Rows are points. The points of each table are mixes of a few directions, plus a little noise. How many directions does each table use, and how many do they share? Where both have some left over, give the other angles between the two spaces (their principal angles), to ten degrees, smallest first.

First (7 x 2):
[[ -5  23]
 [-13  65]
 [ -6  32]
 [ 11 -59]
 [ -6  30]
 [ 13 -65]
 [  5 -27]]
Second, 5 rows:
[[-10  50]
 [  7 -35]
 [-12  60]
 [  5 -23]
 [  9 -53]]
Directions: first 1, second 1, shared 1

First, 5 rows:
[[ 39   5 -37]
 [-71  -9  66]
 [ 46   6 -43]
 [-13  -2  12]
 [ -2   0   3]]
Second:
[[ 33 -88 -13]
 [  6  35   6]
 [-31 -12   0]
 [ -9 -31  -3]
 [ 40  43   4]
 [-38  53   9]]
Directions: first 1, second 2, shared 0; angles 40

First, 5 rows:
[[ 56  -3 -34  34]
 [-15  49  26 -33]
 [ 29   0 -21  35]
 [-43 -57  18 -57]
 [-26  11  12  22]]
Second, 6 rows:
[[ 20 -36  -7 -56]
 [ -1  60  17  -4]
 [  0  27   8  -6]
 [-12 -42 -13  41]
 [  1 -82 -24  11]
 [ -8  72  20  15]]
Directions: first 3, second 2, shared 2

First (8 x 8):
[[ 43  24 -32 -20   0 -57 -51 -12]
 [ 13  15 -19  11 -31 -38 -34 -30]
 [-17  -9  12   9  -1  23  20   4]
 [-18 -14  19  -2  18  35  31  20]
 [ 12   7  -9  -4  -2 -17 -15  -5]
 [-44 -26  35  16   9  65  58  20]
 [-13  10 -11  44 -67 -27 -23 -52]
 [ 24  -6   5 -54  73  16  13  54]]
Second (9 x 8):
[[-121   12   17  -54   -7    6  -98   31]
 [  10   -1   -1    4    1    0    8   -2]
 [ -46    4    7  -21   -3    2  -37   12]
 [ -12    1    2   -5   -1    1   -9    3]
 [  -7    1    1   -3    0    0   -5    2]
 [  38   -4   -5   17    2   -2   31  -10]
 [  84   -8  -12   37    5   -4   68  -22]
 [ -26    2    4  -12   -2    1  -21    7]
 [  80   -8  -12   36    5   -4   64  -20]]
Directions: first 2, second 1, shared 0; angles 90

First (8 x 9):
[[ 15  27 -36  19  38 -27  -6  16 -16]
 [-48 -85  78 -51 -98  44   8 -45  44]
 [ 32  42   0  -8  35  -7  18  -9 -10]
 [  4  -7 -21 -20   9 -34  10 -16   8]
 [ -7 -15   8 -13 -17   1   4 -12   9]
 [-15 -40 -13 -29 -16 -37   8 -24  24]
 [ 18  60  11  85  23  70 -35  67 -50]
 [  5  12 -27  18  21 -11  -7  18 -12]]
Second, 8 rows:
[[ 58  88 -37  12  85 -28  15  10 -32]
 [-30 -44  19  -6 -44  14  -8  -5  16]
 [-36 -54  23  -7 -52  17  -9  -6  20]
 [-21 -31  13  -4 -30  10  -5  -3  11]
 [  0   0   0   0   0   0   0   0   0]
 [-30 -45  20  -6 -44  14  -8  -5  16]
 [ 73 110 -46  15 106 -35  19  13 -39]
 [-15 -23   9  -3 -23   8  -4  -3   8]]
Directions: first 3, second 1, shared 1

First:
[[-15  23 -10   0 -64  19 -21   2 -47 -56  -2]
 [  7  11  10   1 -25  -1 -19  -3 -23 -48  11]
 [  6   6   8   1 -14  -4 -13  -2 -13 -32   9]
 [ -7  18  -2   1 -49  10 -20  -1 -39 -52   5]
 [-22  -8 -25  -3  11  17  25   7  18  60 -23]
 [ 23   3  27   1  -1 -20 -20  -7 -10 -50  21]
 [ 56 -40  50   1 121 -58  18 -13  78  46  27]
 [-39  -4 -42  -2  -5  33  29  12  11  76 -35]
 [ -9 -12 -13  -1  26   6  21   4  25  55 -14]]
Second, 10 rows:
[[ 18  -7   3  16 -68  35  17   2 -20 -36  29]
 [-40 -13 -52  14  -2  58  44  21  19  65 -32]
 [  8  10  20 -44  31 -76 -48   4  23  42 -25]
 [ 20 -18  10  29 -35  40  27   5  -6 -36  33]
 [-23  -9  56 -13  46 -29 -10  -1  -5  26 -11]
 [  1  18 -23  22 -24  26  -7 -10 -33 -85  18]
 [  1   0  16 -16  45 -39 -46  29  27  11 -27]
 [  2  -5  35 -27  29 -48 -37  26  24  40 -24]
 [ 20   3 -55  22  11  27  44 -34  12 -14  24]
 [ -8  19  -8  -4 -30   3  19 -43 -37 -17  15]]
Directions: first 2, second 6, shared 2

First (8 x 12):
[[  -6   -2   20    0   15   -3   -3    2  -24    0  -14  -12]
 [  -8   -1   28   -2   20   -4   -5    0  -33    0  -20  -19]
 [  15    2  -57    2  -43    7    8    0   66    1   39   35]
 [  18    4  -78    4  -55   10   12    0   93    0   56   47]
 [  17    3  -68    3  -48   10    9   -1   79    0   46   43]
 [ -27   -6  101   -5   72  -13  -13    0 -118    0  -71  -62]
 [ -13   -2   47   -2   33   -8   -7    0  -54   -1  -33  -28]
 [  -1    1    5    0    3    0    0   -1   -6    0   -4   -4]]
Second (9 x 12):
[[  16   -3   16   61  -28   56  -36   13   11    4   23   16]
 [  41   15  111   21  -30   54  -34    9  -10  -59  -81  -24]
 [ -20  -15  -42  -59   -6   -3  -24  -41  -12   16  -43   26]
 [ -42  -29  -20   10   23   18    9    3  -25   49   32   39]
 [  23  -13  -38  -40   16  -38   20   -1   17  -19  -49   -4]
 [ -32   13   23    4   13   -6   22    6  -21   20   41   -3]
 [ -15   30   53   -2  -31   25   12    1   11   -8   25    6]
 [  56   26  -70   25   29 -104   -2   11   17  -27   30  -95]
 [ -24  -21  -37  -16   12   -2   32    4    9   27   21   40]]
Directions: first 1, second 6, shared 1
